Each row of a before or after table is a point. One or more steps were done to the points. Then noise was added and the rows were shuffled. The steps act on columns, c1 being the first. Write out the steps. A step turns or swaps two columns, mirrors them in a line or flattens them onto one, adds a multiple of one to another, or multiplies or shifts one. Angles are multiples of 10 degrees, from the lower column toward the higher: turns from -170 to 170, lines from 10 to 170 but not 90. Use the fewest steps. Two steps may share a column if one is a turn and the other turns, adds or multiplies; they go together, in the order done. Otherwise the lowest column goes first.

Before, 12 rows:
[[-1.0  4.3]
 [-1.6  2.0]
 [-1.5  4.8]
 [-0.3  4.0]
 [ 3.3  5.9]
 [ 0.1  1.6]
 [-1.7 -2.9]
 [-0.8  5.8]
 [16.6 -1.6]
 [ 0.7  4.0]
 [-1.7  5.9]
 [-1.2  2.5]]
After (12 x 2):
[[ -6.7   0.1]
 [ -3.2   2.7]
 [ -3.1   2.4]
 [ -3.9   1.4]
 [ -1.4   0.8]
 [  3.5   0.1]
 [ -6.9 -15.3]
 [ -4.2   4.5]
 [ -4.6   3.6]
 [ -3.8   3.6]
 [ -1.5   2.4]
 [ -1.1   2.2]]
Steps: mirror c1 and c2 in the line at 120 degrees

Before, 14 rows:
[[ 7.0 10.6 -5.2  6.5]
 [ 1.0  4.0 -1.7 -1.2]
 [ 2.5  2.2  6.7  0.0]
 [ 1.8  3.5  2.3 -3.9]
 [-0.9  0.8 -2.1 -1.3]
 [10.4 11.0  1.8  8.7]
 [-1.9  3.7 -6.2  5.8]
 [-4.7  4.3 -7.0  3.7]
 [ 4.8  7.1 -0.8  5.4]
 [ 2.9  1.6 -4.6 -2.3]
 [-1.7  3.3 -8.4  9.3]
 [ 3.4  2.5 -3.6 -5.0]
 [ 0.2  1.0 -4.0  2.0]
 [ 3.1  6.2  5.6 -2.3]]
After, 14 rows:
[[ -7.2  -1.0  -4.7  -3.5]
 [ -4.8  -0.6  -5.5  -1.5]
 [-25.0 -11.8  -6.3   4.5]
 [ -5.4  -1.5   5.7  -0.3]
 [ -8.4  -5.9  -2.4  -1.0]
 [ -7.5  -4.3   1.6  -2.8]
 [-16.9  -7.7  -1.6   3.8]
 [ -5.0 -10.6  -8.5   2.8]
 [-13.7  -7.7   4.8  -1.8]
 [ -2.2  -1.8  -5.3   1.1]
 [ -5.8  -6.6  -9.0   6.5]
 [-27.6  -9.9   0.5   5.7]
 [ -6.0  -7.5  -6.9   3.6]
 [ -0.7  -2.3  -3.3  -1.1]]
Steps: multiply c2 by 2.5; turn c1 and c2 by 130 degrees; shift c3 by -1.0; multiply c4 by 0.7

Before (9 x 9):
[[ -2.4   2.8  -0.9   2.4  -3.5   2.4   2.2   5.2   4.8]
 [ -4.0   1.6  -1.0   8.1   9.0   5.3   1.2   4.4   3.2]
 [  3.7  -1.4  -2.0  -4.9   1.5  -2.4   7.3  -3.9   1.4]
 [  2.5   2.1   4.0   1.7   5.7  -5.0   2.1  -9.9  -3.8]
 [  6.6   3.3   4.3  -2.1  -1.1  -4.4  -6.1   2.8   2.1]
 [ -3.2   4.7  -4.6  -2.6   0.8   1.0 -10.2   5.5  -0.7]
 [ -7.2   4.4   2.1  -9.6   3.0  -6.0   2.9   1.3   2.9]
 [ -3.1  -2.4   0.6  -2.6   0.7  -1.6  -1.6   1.8  -0.2]
 [  0.3   3.7  -1.6   0.2  -2.0  -7.1  -6.0   7.9   2.4]]
After (9 x 9):
[[  1.6   1.7   2.6   3.6   8.9   5.3  -3.9   4.4   8.2]
 [  4.3   4.0  -1.9   3.0   3.3  -6.1  -6.8   1.6  -9.8]
 [  2.7   2.7   0.9   5.1  -3.3   2.6  -2.2   4.8   2.8]
 [ -0.9  -2.3  -0.4  -0.9   0.7  -2.1  -3.2   1.8  -2.5]
 [ -7.0   3.4   2.3   2.1  -0.8  -6.2   5.4   2.8  -2.2]
 [  1.7   2.0   1.7  -3.8   5.8  -6.6   3.1 -10.4   1.7]
 [ -9.7   4.7  -5.4  -0.7   0.8   2.5  -4.8   5.4  -2.5]
 [ -5.9   3.7  -8.1   2.3  -2.3  -5.3  -0.9   8.2   0.6]
 [  6.5  -1.4  -4.6   1.4   1.8  -1.2   5.0  -3.9  -4.8]]
Steps: mirror c1 and c7 in the line at 50 degrees; turn c3 and c6 by -30 degrees; multiply c3 by 1.6; swap c4 and c9

Before (13 x 12):
[[ -0.2   5.1   6.3   3.4   5.8  -3.6   4.0  -6.2   6.2   2.1   1.4  -8.5]
 [ -6.6   4.3  -2.1   3.5   0.9  -1.6  -2.1  -5.2   5.4   4.2  -2.4  -6.4]
 [ -0.7  -1.8   0.4  -0.4  -3.3   3.1   2.5   4.7   1.6   6.1  -4.9   6.9]
 [  0.8  -7.1   0.6   3.9   3.4   0.7   6.1  -6.3  -8.8  -4.5  -6.3   6.9]
 [ -1.6   2.0  -7.2  -7.5  -2.5   1.9   1.6  -2.4   4.8   5.2   2.5  -2.2]
 [ -5.3  -3.9   7.6   3.0   3.4  -2.0  -1.8  -1.3   6.7  -4.4  -0.2  -7.0]
 [ -0.5   4.4  -3.4  -4.6  -2.8   9.4  -1.8  -6.8   5.3   7.1  -2.2  -2.7]
 [  2.0   3.2  -2.6  -4.5  -4.8   3.7  -1.0   4.6  -1.3   3.5  -4.7  -2.1]
 [ -5.2   3.1  -2.5  -6.4   2.5   5.9  -0.2  -1.7  -2.5   6.8   0.0   1.0]
 [ -5.5   8.9   0.3  -4.7  -4.5   2.6   2.1  -3.5   6.1   1.2  -1.2  -3.3]
 [ -2.9   1.8  -1.2 -10.9  -4.6   0.9  -1.3  -3.8   1.4  10.8  -3.5  -1.3]
 [  2.1   5.0  -0.3  -3.0  -1.7  -0.2  -5.4  -0.4   2.5   4.1  -2.3   5.7]
 [ -6.3  -0.9   7.4   6.9  -0.7  -2.7  -0.7  -6.9   2.6   0.8   6.8  -8.6]]
After, 13 rows:
[[  7.8   0.1  -2.4   5.9  -1.6  -5.6  -2.4  -6.4  -1.3 -12.7  -4.9  -2.2]
 [  1.0  -1.1  -3.9   6.5  -8.2  -5.5  -0.9  18.7   5.5  10.7  -2.3  -2.8]
 [  0.8  -6.0   7.0   0.8   2.0   6.4   2.7  14.1   6.5  12.8   1.5  -8.7]
 [ -4.5   1.1   7.7  -4.9   0.8   3.5   2.9  -0.6   6.1   5.6   0.3  -7.1]
 [  8.7   2.0   0.0  -0.8  -2.1  -4.3   2.7  -4.5   0.9 -14.4  -5.1   6.9]
 [ 15.0   3.3   0.4  -6.8  -2.2   3.1   3.7   8.2  -8.8  17.5  -6.2   6.5]
 [ -3.3   3.5  -7.4   7.3  -1.1  -3.4   2.4   9.0   4.1   2.1   2.6  -2.4]
 [-14.7  -3.9   7.5  -5.5   3.2   0.6   4.8  13.9   3.0  15.1   6.4  -8.6]
 [ -1.9  -5.7  -1.9  -0.2   0.8   1.7   3.3  13.5   5.2   9.1  -2.5  -6.1]
 [  0.2  -3.6   0.4   9.8  -0.8  -5.2   5.3   7.4   6.0   7.6  -0.7  -3.0]
 [  2.3   5.6  -1.6   9.1   0.2  -4.9   1.2  15.7   1.5   1.6  -3.5  -1.2]
 [  0.7  -2.5  -0.3   5.3   0.8  -1.2  -4.4   3.5   2.8  -1.9  -2.3   5.8]
 [ -3.3   2.1  -3.0   7.3  -6.7   1.0   4.5   7.9  -2.6  -0.1  -0.5   0.8]]
Steps: turn c1 and c7 by -50 degrees; add -1.5 times c11 to c1; turn c2 and c4 by 140 degrees; turn c5 and c6 by 110 degrees; multiply c8 by 3; turn c8 and c10 by -130 degrees

Before, 10 rows:
[[ -1.8  -3.3   0.2   7.7  -2.9  -3.7  -1.1   5.8 -15.3  -7.0   5.9   4.6
    1.7   2.7   0.9  -0.8   5.3   3.7]
 [  1.8   8.8   5.3  -1.1  -0.1  11.3   0.5   0.3   5.6  -6.2  -0.8  -0.8
   -0.8   2.3   2.7   1.9   3.9   6.1]
 [  2.1   4.9   0.4   0.7  -2.8  -4.4   3.1   1.1   1.9  -2.8  12.9   0.0
    1.4   5.2   3.6   5.4   1.7   1.1]
 [  0.6 -12.7   3.9   0.1  -1.5   5.6  -1.4  10.2   3.7  -3.2  -2.3  -1.7
    0.5   1.3  -0.2  -2.8  -6.9 -12.0]
 [ -5.0   6.0   2.7   4.1   2.6   1.1  -0.3   6.6   1.9  -0.5   6.0   0.5
    2.3   2.9  -1.7  -2.8  -0.5   7.7]
 [ -0.9   1.7  -2.6   9.9   1.3  -5.4  -2.8  -1.3   1.5  -6.7   1.3  -1.7
   -0.9   4.2  -1.0   3.2   1.7  -5.9]
 [  1.8  -5.7   2.2  -0.8  -2.7  -1.2   2.2  -2.1   4.4   1.1   3.8   2.9
   -6.5   3.7   0.5  -1.7  -5.1  -5.0]
 [  1.5   7.1   2.6   1.1   1.3  -6.3   3.5   0.6   2.1  -1.6  -1.2  -1.4
    0.1   1.9  -2.0  -3.9   5.5  -9.7]
 [  2.5   8.7  -3.0  -0.7  -1.2  -5.1  -3.3  -0.6   3.7  -0.8   7.4  -2.0
   -1.9   1.5   0.2  -2.8   1.4   2.1]
 [  2.0   7.4   3.6  -0.8  -3.1  -3.6   4.1  -2.6   4.4  -3.7   0.6  -1.8
    2.6  -4.3   5.4  -3.3   4.5   7.1]]
After, 10 rows:
[[  1.7   7.0   3.3  -3.2   1.6  -5.9   3.7   2.1   0.7  -1.7  -1.3  -2.5
    2.2   1.9  -2.4  -3.5   5.5  -9.6]
 [  1.9  -5.4   2.1  -3.9  -2.9  -1.2   2.4   1.3  -5.6   1.1   3.9   1.6
    5.7   8.1  -0.1  -1.7  -5.4  -3.8]
 [  2.3   8.9  -3.2   1.0  -1.2  -4.6  -3.3   0.6  -1.2  -0.9   7.9  -1.5
    4.1   2.9   0.4  -2.8   1.4   2.2]
 [ -1.3  -3.1   0.6   6.4  -3.1  -3.9  -0.9   5.9  -0.9  -7.0   6.7   6.9
  -15.0  -5.4   1.7  -0.3   5.0  -0.3]
 [  0.8 -12.6   3.3  -5.4  -1.8   5.6  -1.0   8.1   0.7  -3.4  -2.2  -3.4
    3.9 -14.7  -0.8  -2.5  -7.4 -10.5]
 [  1.9   8.9   5.3   3.0  -0.1  10.8   0.2   1.6   0.1  -6.1  -0.2  -0.4
    6.1   2.3   2.5   1.9   4.0   5.4]
 [ -5.2   5.8   2.6   6.8   3.0   1.5   0.3   6.2   2.7   0.0   6.0   3.2
    1.1  -6.0  -1.8  -2.6  -0.7   4.4]
 [  1.8   7.8   3.2   3.7  -3.2  -3.9   3.9  -4.7   2.9  -3.9   0.9  -0.7
    3.4  -2.0   5.2  -3.6   5.1   6.5]
 [  2.3   5.1   0.0   1.2  -2.8  -4.3   3.0   4.6   1.5  -3.0  13.1   0.2
    1.6   5.5   4.2   5.2   2.3   0.1]
 [ -0.7   1.7  -2.9   6.2   1.1  -5.8  -3.2   2.1  -0.7  -6.6   0.8  -0.1
    1.4   7.1  -1.2   3.0   1.7 -10.4]]
Steps: turn c4 and c18 by -30 degrees; turn c4 and c12 by 20 degrees; turn c8 and c14 by -50 degrees; multiply c14 by 2; mirror c9 and c13 in the line at 40 degrees

Before (12 x 24):
[[  2.1  -5.9   2.4  -7.3  -4.1   1.6  -2.0  -4.4  -1.6   2.9   2.7   4.4
   -4.8   9.9   1.7   0.5   1.5   8.4  -8.1  -5.3   1.6   9.7   3.8  -0.5]
 [  7.1  -5.7  -6.7   0.8  -3.6   4.4   1.3  -3.1  -3.7   1.5   7.6   2.0
   -4.0   7.1  -3.6   1.4   0.0   6.1  -1.1   0.1  -1.2   4.6   6.2   4.2]
 [  4.3  -7.8   2.3   1.1  -3.5   1.8  -2.2  -2.4   4.4   3.0  -1.2   6.7
   -7.6   3.1  -5.8   3.9   0.7   7.7  -8.2  -0.9  -0.6   4.2   1.3   0.6]
 [ -1.0   7.4  -2.9   5.6   4.0   4.4   8.9   4.9  -1.2   0.7  -2.1   0.1
    1.1  -1.3   0.5  -0.6   5.1  -5.7   4.0  -4.2  -3.6   3.8  -3.5   8.2]
 [ -1.8   2.5   3.7   9.6   3.1   5.4   6.0   0.0  -1.3  -0.7  -3.6  -2.7
    6.1  -2.4   1.6  -5.0   2.0   3.1   3.6   1.9  -8.8   3.8   1.7   7.6]
 [  2.9   4.6  -0.1   3.5   5.6   8.5   3.0   4.1  -6.4  -3.6  -2.2  -1.5
    0.7   1.2  -0.5  -6.8  -1.2  -1.1   3.3  -4.7  -6.2  -3.5  -5.6   8.8]
 [ -0.5   0.4   7.9   6.1  -3.7   6.4   4.0  -3.0  -2.4   6.4   1.1   1.2
   -4.4  -4.6   1.4  -1.1  -2.7  -3.7   1.4  -6.9  -7.3   5.2  -3.9  -2.0]
 [  0.9   2.1  -2.8   2.5   0.7   0.3   8.0   3.2  -1.3  -1.0   2.1  -3.8
    0.5  -0.1   2.0 -10.3   1.3  -6.0  -1.6   0.8  -7.4  -2.4  -3.3   9.8]
 [ -5.4   1.6   1.3   3.6  -1.8  -0.3   0.5  -6.5   0.3   4.0  -1.6  -1.5
   -7.8   0.1  -2.9   0.0  -8.4   3.2  -1.8  -6.9  -0.7   7.2  -1.8  -0.6]
 [  8.9  -3.3  -0.6  -4.4  -3.2   2.8   3.6  -3.5   4.3   1.9   3.7   2.9
   -1.5  10.5  -5.6  -3.1  -0.8   6.6  -2.7  -0.7   5.2   3.6   2.9  -4.3]
 [ -3.1   9.3  -4.0   7.5   2.4   6.0   5.7   1.9  -1.5  -2.1   1.3   1.1
    1.0  -2.3   8.2  -5.0   2.3  -0.7   4.4   1.0  -7.9  -4.8  -7.1   4.7]
 [  5.2  -1.6   4.1   0.6   0.8  -2.3   1.3   0.2  -0.7  -0.5  11.5   3.9
   -4.9   7.4  -4.6  -1.5   2.0   8.2  -3.0  -1.9   2.4   4.2   1.6   3.0]]
After:
[[ -2.5   6.0   7.8   6.2  -2.1   5.7   8.3   1.9  -1.7  -2.4   0.6  -2.8
   -3.6  -1.6   7.8   4.5   2.7  -2.4   5.3   0.3  -3.9  -4.4 -16.9   4.3]
 [ -5.7   1.4   0.4   4.1  -0.8   0.1   2.8  -5.8   0.0   4.3   3.5  -1.2
   -2.5   2.5  -2.7  -0.7  -8.0  -0.2  -2.5  -6.6   6.4   6.3  -5.4  -0.5]
 [  4.8   4.1  -4.1  -0.4  -0.3  -2.0   0.9   1.3  -1.0  -0.3 -10.2   2.0
    1.2  10.1  -5.6   3.8   1.7   5.6  -3.6  -2.6   5.1   4.3   4.5   3.4]
 [  4.7  -5.6  -5.0   2.6  -0.9   2.6  -0.9  -2.8   4.8   2.9  -0.5   7.3
   -3.7   7.7  -5.2   1.7   0.3   2.4  -8.7  -1.3   7.6   3.1   3.4   0.4]
 [ -1.0   4.9  -6.7   6.8  -1.6   6.0   6.2  -3.8  -2.1   5.9  -0.4   1.3
   -4.9  -5.1   1.2   2.4  -4.5  -5.3   2.3  -7.1   2.7   5.6  -9.6  -2.1]
 [  2.6  -2.5  -5.5  -4.3   2.3   0.8  -1.8  -4.6  -2.5   2.7  -4.4   3.7
   -2.0  10.1   2.5   1.5   2.2   8.5  -8.5  -6.3   4.8  10.6   8.6  -0.5]
 [  8.8  -2.6  -1.0  -3.7   0.4   3.2   0.2  -4.3   3.9   1.8  -4.0   0.3
    5.1   8.9  -6.1   4.4  -0.8   8.5  -1.7  -0.5   2.0   3.6   7.4  -4.9]
 [  0.1   0.8   2.9   1.3  -0.3  -0.8  10.7   2.3  -1.4  -0.1  -2.1  -8.9
   -1.6  -5.5   1.6   5.8   1.3   1.2  -1.3   0.3  -2.8  -2.8  -8.5  10.4]
 [  2.9   2.8   2.7   0.7  -0.1   8.5   4.9   4.2  -6.4  -4.2   3.4  -5.1
   -3.3  -0.8  -0.6   4.4  -1.0   0.8   3.8  -5.4  -2.4  -3.1 -13.5   9.4]
 [ -2.5   2.0  -1.9   7.8  -1.9   4.3   8.9   0.0  -0.8  -0.6   5.5  -6.1
   -3.0   2.6   0.7   2.2   1.9  -3.2   3.6   2.5  -8.4   4.1   4.5   7.1]
 [  6.7  -4.9   3.7   1.5  -1.4   5.6   1.9  -3.0  -3.5   0.5 -10.6   3.3
   -1.2   7.2  -4.3  -1.4   0.8   5.3  -1.2   0.5   4.2   4.3  15.8   4.1]
 [ -0.3   4.3   6.1   3.5  -1.6   4.7   9.6   5.8  -0.5   0.7   4.8   0.0
    2.3  -5.1   0.3   0.9   4.6  -0.2   3.4  -5.5  -1.9   3.5  -9.9   8.1]]
Steps: turn c2 and c3 by 150 degrees; turn c2 and c11 by -160 degrees; flatten c4 and c5 onto the line at 160 degrees; turn c13 and c21 by -70 degrees; turn c7 and c13 by 30 degrees; mirror c12 and c16 in the line at 20 degrees; mirror c14 and c18 in the line at 40 degrees; multiply c23 by 2.5
